Rows are points. A path goes straight from each point to the next, and from the last back to the first. The post is the endless flat space through its rows: a point in 2 columns, a line in 3, a plane in 4, and so on, so that a path can go around it. How many times does the path go around the post? Going back the other way cancels.
In the rows, 128 means zero.

Post (2 x 3)
[[194 128 134]
 [ 90 119 122]]
Path (26 x 3)
[[ 69 168  79]
 [143 126  85]
 [134  99  98]
 [ 96  76 156]
 [ 71 110 153]
 [115 170 143]
 [187 148 113]
 [131 116  98]
 [146 109  84]
 [137 174  84]
 [121 164 142]
 [124 123 208]
 [105  93 151]
 [137  64 117]
 [175 119  75]
 [110 152  54]
 [ 90 102  77]
 [142  67 126]
 [143 110 154]
 [179 176 181]
 [148 159 121]
 [ 95 124  83]
 [176  99 108]
 [188  88 145]
 [142 124 163]
 [ 72 131 141]]
Times around: 2

Post (5 x 6)
[[ 90  84 148 148  90 102]
 [119 154 125 114 142 140]
 [109 164 126 156 129 149]
 [118  82  96 115 126 126]
 [168  91  83  91 143 119]]
Path (28 x 6)
[[172 136  97  56 153 135]
 [ 99   8  76 121 105 156]
 [170 115 101 110 192 144]
 [117  97 126 168 125  74]
 [ 90 144 122  89 126 110]
 [102  99 103  96 115 132]
 [141 135 146 127  90 133]
 [194  95  90 152 149 164]
 [ 66  38 131 147  97  96]
 [111 126  96  94 161 137]
 [103  49  74  85 127 111]
 [163 167  83 160  96 147]
 [107  91 145 107 112 116]
 [188 119  89  74 204 155]
 [107  87 103  97 182 126]
 [ 95  60  55  72 143 120]
 [ 91  78 133 141  75 103]
 [148 145 134  75 109 136]
 [140 156 147 143 145 156]
 [161  69  76  30 189 121]
 [121 100 129 186  88  96]
 [107 125  91 110 103 116]
 [ 83 113  74 138 110 185]
 [148  96  97 146  88 150]
 [153 110 109  51 178 139]
 [171 182 130 136 186 147]
 [ 76 103 113 114 144 119]
 [ 92 122 128 102  97  91]]
Times around: 5

Post (10 x 11)
[[ 88 169  79  98 158 116  66 129 148 169 123]
 [143  72 142 222 123 154  63  70 144 117 150]
 [113 141 130 178 155  93 158 123 104 112 157]
 [ 91  94 123 156 130 138 175  63 179  85  50]
 [105 161 164 105 107 130 103 110 121 176 150]
 [129 131  99 129 121 111 150 137  48 128 164]
 [129 105 138 101 141  95 157 140 112 173 136]
 [119  74 140 171 124 175  88  15 159  99 169]
 [116 121 142 121 133 125 108 186  68 130 205]
 [107 177 120  90 146 153 190 156 120 180 131]]
Path (31 x 11)
[[102 109 149 105 138 103 179  99  62 171 111]
 [151 118 153 123 170  91 104 137  94 200 165]
 [143 109 107  93 136 126 141  84 142  81 125]
 [101 137 122 106 101 121  69 124 163 163  74]
 [ 92 126 128 156 141 124 173 111 154 124 121]
 [ 88 124  97 211 149 165  42  90 184 123 125]
 [ 80  97 156 129 110 117 101 136 136  91 163]
 [120 138 116 152 120  68  50 104 146 130 136]
 [116 129  97 179 121 124 184 130 124 143 156]
 [ 52 100 144 208 143 129 135  92 153  89 101]
 [ 93 115 149 189 175 150 113 115 124  85 119]
 [106 123  87  50 114 182  36  73 120 130 101]
 [149 135  90 118 136 152 163 148 140 145  69]
 [137  99 122 122 116 128 230 155 139 148  98]
 [108  75 141 131  83 147  90  77 111 142 158]
 [ 92 162 154 140  58 110  59 122 119 160 135]
 [123  84 117 141  97  94  91 198 171 116  81]
 [120 143 144 172 116 106 175 145 129 110 147]
 [102 119 172 188 133 160 114 115 198 203 208]
 [169  80 129 177 137  94 195 121  98 218 128]
 [122  58 153 158 185 113  99 121 116 139 163]
 [133 129 196 157 111 176  64  69 116  85 155]
 [161  98 164 114  94 117 169 117  90 136 142]
 [ 95 106 149 149 115 113  89 224 186 123  77]
 [ 85 108 129 183 111  96 181 124 157 162  78]
 [ 86 110 177 153 149  92 146 141 110 179 140]
 [ 94  79 166 112 172 118 128 156 118 113  92]
 [105 126 121 112 146 126  80 111 134  68 112]
 [137 216 134 145 126 169 182 146  97 155 172]
 [ 99 152 135 173  66  81  77 133 111 133  85]
 [ 71 120 171 177 133 101 157  83 165 155 129]]
Times around: 4

Post (13 x 14)
[[168 205 112  89 123  98 175 134 154 136 130 109 118 163]
 [123  96 108 166 176 166  96 118 131 106 145 144  93 113]
 [123 114 111 164 147 106 113 172 119 122 139 132 146 113]
 [103 184 134  40  69 104 185 142  98 165 177  92 120 115]
 [111 110 150 138 108 115  85 100 148 107  97 170 122 115]
 [ 86 128 127 125 122  93 106 164 140 135 164 100  89 162]
 [150  95 112 196 154 144 182  88  85 158 119 147 150 139]
 [146 203 135  94  94 105 183 163 145 182 159 159  86 111]
 [110  88  95 152 159 105 130 130 115 114 112 139  81 116]
 [159  70  97 150 114 174 130 157 145 171 108 152  72  88]
 [158 129 117 155 116 113 167 112 135 136 159 100 112  98]
 [103 153 153 110 157 107 132 203 144 115 118  68  85 144]
 [182 121 145 152 173  88  72  80 124 148 109 137 126  93]]
Path (27 x 14)
[[111 121 145  83 134 125 136 174  98 173 144 176 107  34]
 [158 124 137 191 158 128 161 162 107 136 142 112 125 148]
 [ 49 104 143 136 103  68 148 137  67 120 206 140 120 136]
 [106  82 118  98 147  76 117 116  98 134 133 153 106 150]
 [129 118 115 114 100  98 139 163  56 156 145 123 127 137]
 [149 130  80 124  65  73 127 147 120 164 146 216 126 133]
 [123  64  88 154 104 121  83 149  98 138 102 133  58 102]
 [115 144 146 110 102 111 124  87  95 112 165 105 131 119]
 [174  73 155 134 114 114 117 210 189 165 109 134   7  62]
 [102 123 153 118  75  81 148 177 179 129 147  80 157 121]
 [143 143 100 124 102 159 190 160 185 157  86 196  70 109]
 [105 182 121 147 191  96 120 122 116  95  99 151 133 176]
 [133 194 120 139 117 108 120 154 134 142 154 148 116  77]
 [ 75 140 126 125  88  77 137  73 143 125 162 132 116 153]
 [160  94 100 146 138 110 107 183 142 203 196 143 114  97]
 [128  66 149  60  83 102 127 125 114 169  94 174 104  67]
 [187 155 142 135 196 134  83 103 167 187 127 204 109 118]
 [130 163  85 135 126  95 159 174 151 147 119 141 118 121]
 [127 103 115 155 143 109 145  22 101  79 132 113  83  73]
 [173  98 133 168 124  94 156  52  95 117  86 135 146 180]
 [161 139 164 145 176 129 161 141 100 193 128 148  94 120]
 [113  70  96 225 216 130 183 179  84 126 165 129 148 158]
 [129 140 151 124 190 170 155 177 162 184 126 159  86  90]
 [142 182  82 143 164 158 187 192 136 161 137  88  83 132]
 [171 124  89 143 131 130 111 123 193 103  77 152  21 111]
 [147 187 143 149 162  74 132 187 134  97 141 101 131 133]
 [109 100 151  58 120 138 114 115 139 167 178 166  21  85]]
Times around: 2
